Rows are points. Examples show where two turns around zero, p and q, send a point. Where does a point land after both, in the order given? Backwards means that the second turn is done in reverse. Each puzzle has new turns, and all numbers are rounded.

Turn p:
[-1.1 -4.5 -6.2] => [-2.3 -7.4 -0.2]
[-2.0  2.1  1.4] => [-1.7  2.7  0.6]
[-1.6  0.5  5.8] => [1.2 4.5 3.9]
[ 4.7  1.8 -1.0] => [ 2.9  0.2 -4.2]
Turn q:
[ 2.7 -0.8  2.8] => [-1.1 -1.0  3.7]
[ 2.4  1.6 -2.0] => [3.3 0.6 1.1]
[-1.1  1.3  3.3] => [-2.9  2.1  1.1]
[-1.8  1.6 -8.9] => [ 6.8  0.5 -6.2]
[-2.2 -3.6  4.7] => [-5.9 -2.1  0.3]
Where do these land?
p, then q: [ 3.1 -1.6  1.3] => [ 1.7 -1.5  3.0]
p, then q: [-7.1  2.4 -2.2] => [-4.6  3.0 -5.6]
p, then q: [ 2.5  0.3 -2.5] => [ 2.4 -2.4 -1.2]
p, then q: [ 2.3 -1.0  8.4] => [1.0 3.7 7.9]
p, then q: [ 2.6  1.3 -2.4] => [ 3.0 -1.7 -1.6]
p, then q: [-3.5 -1.3 -2.5] => [-3.5 -1.1 -2.6]

Turn p:
[-2.4 -1.2  3.4  4.6 -0.1 -0.9] => [-3.6 -3.2 -3.4  2.1  0.9 -1.0]
[ 1.4  5.7 -1.6 -6.5  0.8 -2.2] => [-0.4  3.9  7.6 -3.1 -1.1 -0.5]
[ 2.8  2.3  0.9 -3.4 -3.8  3.1] => [ 1.1  1.2  1.8 -1.5 -6.1  2.1]
[ 1.5  2.3  1.6 -4.7  1.6  3.4] => [ 0.7  0.1  4.7 -0.3 -2.1  4.4]
[-8.8 -2.9 -3.8  0.3  0.0  1.5] => [-0.9 -0.6 -4.9 -6.0  5.9  2.8]
[ 1.5 -0.9 -0.9  6.9  0.1 -1.5] => [-0.7  1.3 -4.5  4.5  1.1 -3.1]
[ 0.8 -7.5  2.3  5.6 -1.9 -4.1] => [ 1.7 -5.7 -5.8  2.9  0.9 -6.0]
[ 3.2  2.2 -1.9 -2.8  3.3  0.6] => [2.2 3.0 4.5 1.3 0.5 1.3]
Turn q:
[ 0.7  2.7  5.7  6.0  1.8 -0.8] => [-2.5 -2.2  4.5  5.2 -1.6  4.3]
[-4.1  4.5  0.4 -2.1 -0.2 -4.6] => [-1.6  6.2 -1.4  4.4  0.3 -0.9]
[-0.7  1.2  1.1 -2.2 -4.3 -6.5] => [ 0.6  4.1  1.5  3.9 -1.0 -5.7]
[-4.8 -6.8 -5.5  0.1 -1.2  2.8] => [ 1.4 -4.4 -6.4 -2.2  5.8 -3.0]
[ 0.8 -2.6 -0.3  0.1  1.8 -0.5] => [ 1.4 -0.8  1.3 -1.1  2.3  0.3]
[ 6.4  2.1 -1.2 -2.1  1.0 -2.8] => [ 4.5  3.5  3.6 -1.9 -3.3  0.6]
[2.7 4.1 0.6 2.3 0.3 6.1] => [-1.8 -2.5 -1.0 -1.9 -5.4  4.8]
[-1.0 -5.2 -0.7 -2.0  0.8  6.3] => [-2.1 -4.0 -2.2 -6.2  3.0 -0.4]
Where do these land?
p, then q: [-2.3  2.0 -3.1  6.7 -3.0  4.5] => [ 2.4  1.2 -8.7  0.4 -2.2  2.3]
q, then p backwards: [ 0.9 -3.2  5.2 -3.0 -1.7  2.9] => [-3.5  2.6  2.8 -2.7 -1.2 -4.7]
q, then p: [-2.2 -0.8 -1.0  2.5 -3.6 -1.8] => [ 0.7  0.7 -2.7  1.7  1.9 -3.7]
q, then p: [ 3.8  5.7 -2.6  6.9  0.2  0.5] => [ 3.2  1.2 -6.5  1.9 -6.4  1.7]
q, then p: [-0.8  2.4  3.5 -7.0  5.2 -2.2] => [-7.1  1.6  5.2 -0.9 -0.4  4.2]
q, then p: [ 1.3 -0.2  1.1 -1.4  8.1 -5.1] => [-3.4  0.1  4.5  5.8 -1.6  5.3]
p, then q: [-1.1 -2.2 -3.0 -4.6  0.9  2.5] => [-0.7  0.9  2.2 -5.7 -1.8  1.2]
q, then p: [ 1.8 -2.2  0.3 -1.9 -7.2  0.6] => [ 0.6 -1.9  0.6 -3.3 -0.2 -7.0]
q, then p backwards: [-1.4 -1.6 -0.5  1.7  1.2 -1.9] => [ 0.3 -1.6 -0.4  0.9  3.0 -0.2]
